Each row is a point. Two turns around zero, p and q, are shown by what they do to some points. Where does a point land after both, in the order given? Backwards means that the second turn is done in reverse. Each puzzle has new turns, and all numbers are rounded.

Turn p:
[-2.85 -1.11] => [2.92 0.92]
[1.83 0.00] => [-1.83  0.12]
[1.02 1.11] => [-1.09 -1.04]
Turn q:
[-0.30 -0.20] => [-0.21  0.29]
[ 0.26 -1.57] => [-1.56 -0.33]
[3.13 1.32] => [ 1.46 -3.07]
[-1.18 -1.45] => [-1.50  1.11]
[-1.92  1.90] => [1.81 2.01]
Where do these land?
p, then q: [1.57 0.22] => [-0.19  1.57]
p, then q: [1.33 1.24] => [-1.21  1.35]
p, then q: [-3.52 -0.29] => [ 0.22 -3.52]
p, then q: [ 0.62 -1.17] => [1.18 0.60]

Turn p:
[-0.54 -0.57 -1.97  0.09] => [-0.79  1.43  0.05  1.35]
[ 0.88  2.33  0.51 -2.28] => [ 2.32 -1.03 -2.26  0.31]
[-2.99  0.22 -0.16  1.24] => [-3.12 -0.55 -0.70  0.20]
[ 0.16 -3.06  0.78 -1.07] => [ 0.44 -0.99  2.90  1.24]
[2.48 1.08 0.84 2.02] => [ 1.14  1.14  0.01 -3.08]
Turn q:
[1.17 0.37 0.71 1.95] => [ 0.21  0.38 -1.54 -1.80]
[-2.05 -3.20 -0.27 -1.89] => [1.85 1.31 1.71 3.17]
[-2.40 -1.49 -1.78 -1.81] => [-0.27  1.16  2.46  2.64]
[ 2.56  0.55 -0.15  0.48] => [-0.85 -0.66 -2.40 -0.42]
[-0.01  0.75 -0.25  1.06] => [-0.60  0.36 -0.08 -1.12]
[0.73 3.03 1.73 0.21] => [-0.35 -2.56 -0.14 -2.46]
Where do these land?
q, then p: [-0.54 -0.75  0.51  1.74] => [ 1.52  0.02 -1.36  0.03]
q, then p backwards: [-1.19 -1.75 -1.05 -2.67] => [-0.58 -2.34 -1.48 -2.17]
p, then q: [-1.08 -0.77 -3.38  2.05] => [-1.19 -0.55  2.82 -2.78]
q, then p: [ 2.54 -0.36 -0.26  0.20] => [-0.88  2.02 -0.28  1.33]
q, then p backwards: [ 0.54  2.15  3.10 -0.28] => [ 0.60  0.92  3.63 -0.45]
p, then q: [-0.28  1.48  1.09 -1.04] => [-0.48  1.13 -0.83  1.53]

Turn p:
[-1.29  1.84 -0.66  2.38  2.00  2.73 -0.50  2.36] => [-0.76  1.34  1.02  3.31  3.03  1.94 -0.95 -0.47]
[ 2.37 -2.39  0.37 -0.42 -0.44 -0.52  2.87 -3.29] => [ 0.03  1.72  1.41 -3.29 -3.28 -1.93 -0.86  0.39]
[ 0.57 -2.40  1.86 -0.03 -0.19 -2.61 -0.12 -1.30] => [ 1.56 -1.39  0.62 -3.15 -1.14  0.01  0.01  1.47]
[ 0.69  2.37  0.56  0.22  2.25  1.97 -1.14  0.30] => [ 0.85  1.62  0.68  1.94  2.81 -1.07  0.38 -0.16]
[-0.55  0.27  0.74 -1.23 -1.78 -1.41  0.21  2.56] => [ 0.90 -1.03 -2.42 -0.41 -0.38  1.86  0.91 -1.35]
[-2.73  0.10 -1.20 -2.24 -0.94 -3.06  0.49  1.26] => [-1.92 -1.68 -3.28 -1.23 -0.39  1.65  2.00  0.58]
[-0.80 -0.77 -0.27 -0.93 -0.02  1.42 -1.18  0.67] => [ 0.33 -0.29  0.05  1.98 -0.67  0.44  0.91  0.67]
[ 3.57 -1.30 -1.44  1.25 -0.20 -0.08  0.26 -2.82] => [ 0.17  0.57  1.03 -1.08 -1.67 -3.22 -3.16  0.65]
[-1.83  2.28  0.06  1.00 -0.69  1.56 -0.90  0.26] => [-1.13 -0.87  0.91  1.93  1.70  0.31  0.78 -1.78]
Turn q:
[ 0.53  0.73 -0.89  1.98  1.40 -1.31  0.58 -0.10] => [ 1.34 -0.13 -1.89 -1.41 -0.06  0.91  1.16 -0.01]
[-1.22  0.40  0.76  1.02  0.21 -0.32  1.61 -2.67] => [-1.80  0.49 -2.41 -0.27  1.84  0.12  0.40 -0.43]
[-2.70 -1.48  2.80  0.78 -2.82 -0.23 -3.18  1.01] => [-2.41 -1.35  0.72  4.19 -1.38  1.94 -0.49  2.34]
[-3.39 -3.24  2.01  0.92 -0.16  1.70 -1.69  1.26] => [-2.70  2.02  0.88  3.46 -2.30  1.28  1.23  1.30]
[ 0.77  2.28 -1.91 -1.38 -0.25 -0.60  1.85  0.73] => [ 2.00 -1.43  0.60 -1.06  1.64 -1.70  0.76 -1.43]
[ 0.96  1.92 -1.13 -2.68  0.19  3.34 -3.36 -0.86] => [ 2.37  1.68  1.53  1.98  0.35 -0.75 -4.28 -1.60]
[ 2.73  1.27  0.33  0.55 -0.16 -0.49  2.51  1.61] => [ 0.39 -2.36  0.12 -2.73 -0.97 -0.55  0.74 -1.91]
[ 0.36 -2.07  0.08  0.68  0.20 -0.87  1.00 -1.99] => [-1.62  0.96 -1.29 -1.63  0.26 -0.43  0.12  1.58]
[-0.09 -0.46 -1.46  0.09 -1.06  0.43 -0.48 -0.31] => [ 0.58  0.13 -0.39  0.71 -0.25 -1.41 -0.37  0.89]
[ 2.05  0.66 -0.59 -1.98  2.45 -1.65  1.17  1.32] => [ 1.83  0.00  2.15 -3.24  0.89  0.59  0.74 -0.74]
Where do these land?
q, then p: [ 0.32 -0.58  1.20 -0.95 -3.10  0.32  0.74 -3.65] => [-1.15 -2.57 -0.77  0.62  1.71  1.63  0.84  3.34]
q, then p backwards: [ 0.23  2.43 -0.86  0.62  0.58 -1.39  1.83  0.76] => [-0.31  1.46  2.34 -0.82 -1.14 -1.55 -0.91  0.58]
p, then q backwards: [-0.31 -0.63  0.36 -1.42  2.02  1.87  0.73 -1.73] => [-1.43 -2.78 -1.13 -1.00  0.80  0.36  0.21  0.93]
q, then p: [ 0.22 -1.77 -0.87 -3.42  2.18  0.48 -2.37  1.73] => [ 3.64  0.38  0.52 -0.43  2.30 -0.33  1.13 -2.95]
p, then q backwards: [-0.17  1.32  1.29 -1.31  0.16  1.45  1.10  0.69] => [-1.59  0.42 -0.52  0.16  2.00  0.95  0.87  0.57]
p, then q: [ 1.06 -0.02  0.75  3.10 -1.08  0.54 -3.04 -3.37] => [-2.56 -0.17  1.06 -1.39 -0.86  3.63 -0.70  3.05]
p, then q: [-1.23 -0.34  0.28  1.06  0.53 -2.30 -0.44  2.22] => [ 0.82  2.68  1.30  0.30 -1.54 -1.01 -0.23 -0.65]
q, then p backwards: [ 2.16 -0.34 -0.02  0.55  1.77  0.36  1.55  2.48] => [ 0.12 -1.07  2.41 -0.90 -1.96 -0.44  1.89 -1.23]
q, then p: [-2.28 -0.05 -2.12  1.76 -3.06 -1.33 -0.10  0.88] => [-0.55  0.48 -0.88 -1.23 -0.85  2.75 -3.66  0.47]
